Each point is reached from the start by the listed moves, each made once or not at all, plus a little noise. Is the number of moves made odd or even? Then give how often each move was made.

Moves:
(1): [ 0.70 -1.71]
(2): [2.03 1.06]
Start: [-0.59  2.78]
Points:
[0.08 1.00] => odd (1, 0)
[1.90 3.84] => odd (0, 1)

Moves:
(1): [-0.06  0.08 -0.81 -0.38 -1.77  2.09  0.78  0.22  0.45 -0.20]
(2): [-0.17  2.57  0.61  0.14  2.07  1.24 -0.87  0.35  0.60  0.25]
(3): [ 0.71  0.50 -0.10 -1.17  0.07 -0.38 -0.13  0.47  2.28 -0.36]
(4): [-0.44 -0.70  0.34  1.10  1.09  0.81 -2.60 -1.17  1.51 -0.62]
(5): [ 1.81 -1.62 -1.27  0.83  0.20  0.19 -0.26  1.96  0.13 -1.03]
(6): [-1.42 -0.43 -0.10 -1.76  1.18  0.18 -1.12  1.95  1.26 -0.32]
(7): [-0.27  1.97  4.31  4.16 -0.69 -0.96  1.79 -0.86  1.06 -0.13]
(8): [-0.69  1.55 -1.92  1.46 -0.36 -1.32  0.89  1.18 -1.05  0.84]
Start: [-0.48  0.33  1.10 -1.73 -1.04  1.64 -0.82  0.45 -0.34 -1.93]
Points:
[-0.33  3.21 -2.68 -2.79  0.38  3.41 -1.63  6.61  3.32 -2.36] => even (1, 1, 1, 0, 1, 1, 0, 1)
[-0.75  1.74 -0.75 -0.44 -0.17  0.51 -2.77  1.10  2.44 -2.24] => odd (0, 0, 1, 1, 0, 0, 0, 1)
[-1.00  3.83  4.00  3.63 -0.65 -0.06 -0.93  0.15  3.51 -2.19] => even (0, 0, 1, 1, 0, 0, 1, 1)
[-1.64  3.70  2.07  3.81  0.75  3.75 -2.31  4.13  3.93 -3.28] => odd (1, 1, 0, 1, 1, 1, 1, 1)
[-2.72  3.36  3.86  1.99  0.17 -0.22 -2.05  2.21  4.55 -2.45] => odd (0, 0, 1, 1, 0, 1, 1, 1)

Moves:
(1): [-1.82  3.92  1.50 -1.93 -1.51  0.36 -1.20  0.65 -1.07 -1.95  1.13 -0.09
 -0.32 -0.77 -0.65]
(2): [ 3.19 -0.17  1.68  0.15  1.05 -0.54  1.65  0.57  1.64 -2.77 -1.19  0.11
  1.45 -0.37  0.40]
(3): [-0.44 -0.44  0.10 -0.04  0.90  0.00 -0.81  0.03  0.82 -0.10  0.17  1.23
 -0.42  0.24  0.41]
(4): [-1.63 -1.12 -1.79  3.26 -0.34  1.61 -1.28  1.47 -0.59 -0.66  0.88  0.70
  1.24  1.69  0.03]
(5): [ 0.01  1.00 -1.26  0.31  0.00  0.23  1.84  1.37 -1.42  0.67  1.72 -1.35
 -3.03  3.48  1.11]
(6): [ 0.44 -0.01 -1.95 -0.98  2.61 -1.97  1.02  0.85 -0.76  0.04 -2.52  2.47
 -0.53 -1.04 -0.66]
(7): [ 2.95 -0.48 -1.12 -3.31 -0.72 -0.55  1.49 -2.65  0.01 -0.96  0.48 -0.35
  0.08 -0.15 -1.03]
(8): [ 0.34 -0.84  1.05  0.34  1.43 -0.79  0.07  0.95  0.71 -0.25  0.94  0.19
 -0.24 -1.81  0.40]
(9): [ 1.28  0.97  0.06  2.44 -0.26 -1.63 -1.93  0.26  1.99 -0.42 -0.43  0.32
  0.62  0.26 -0.74]
(10): [ 0.05  3.18  0.46  0.87 -0.42 -1.15 -0.71 -1.04  0.93 -0.99 -0.67  1.54
 -0.17 -2.52  1.56]
(11): [-2.33  2.55  0.33  1.59  0.79 -0.64  0.65 -1.20 -0.19  0.36  0.53  0.85
  1.53  0.04 -1.60]
(12): [ 1.94  0.21 -0.78  0.83  2.59  1.10 -1.47 -2.10  1.21  1.87 -1.02 -1.74
 -0.21 -1.24 -0.64]
Start: [ 2.05 -1.04  0.91 -1.20 -1.67  0.95 -0.55  1.91 -0.32  1.58 -1.56 -1.38
  0.04  0.25  2.61]
Points:
[ 8.18  1.99 -1.17 -4.10  1.70 -3.16  3.84  0.93  0.79 -2.44 -3.57  2.23
 -2.58 -0.11  4.46] => even (0, 1, 1, 0, 1, 1, 1, 0, 0, 1, 0, 0)
[ 4.89  1.45  1.15  6.13  0.67 -1.19 -1.72  5.62  3.79 -3.00 -0.18  1.31
 -0.37  1.17  5.67] => odd (0, 1, 1, 1, 1, 0, 0, 1, 1, 1, 0, 0)
[-2.22  5.82 -0.43 -2.22  1.13 -1.07  0.92  3.51 -2.89  0.50 -0.48  1.69
 -2.68  2.17  1.21] => odd (1, 0, 1, 0, 1, 1, 0, 0, 0, 0, 1, 0)
[ 4.97  2.27 -1.84  4.64  1.83 -2.48 -0.76  5.57  2.38 -2.61 -3.60  3.67
 -0.68  1.92  4.66] => odd (0, 1, 1, 1, 1, 1, 0, 0, 1, 1, 0, 0)
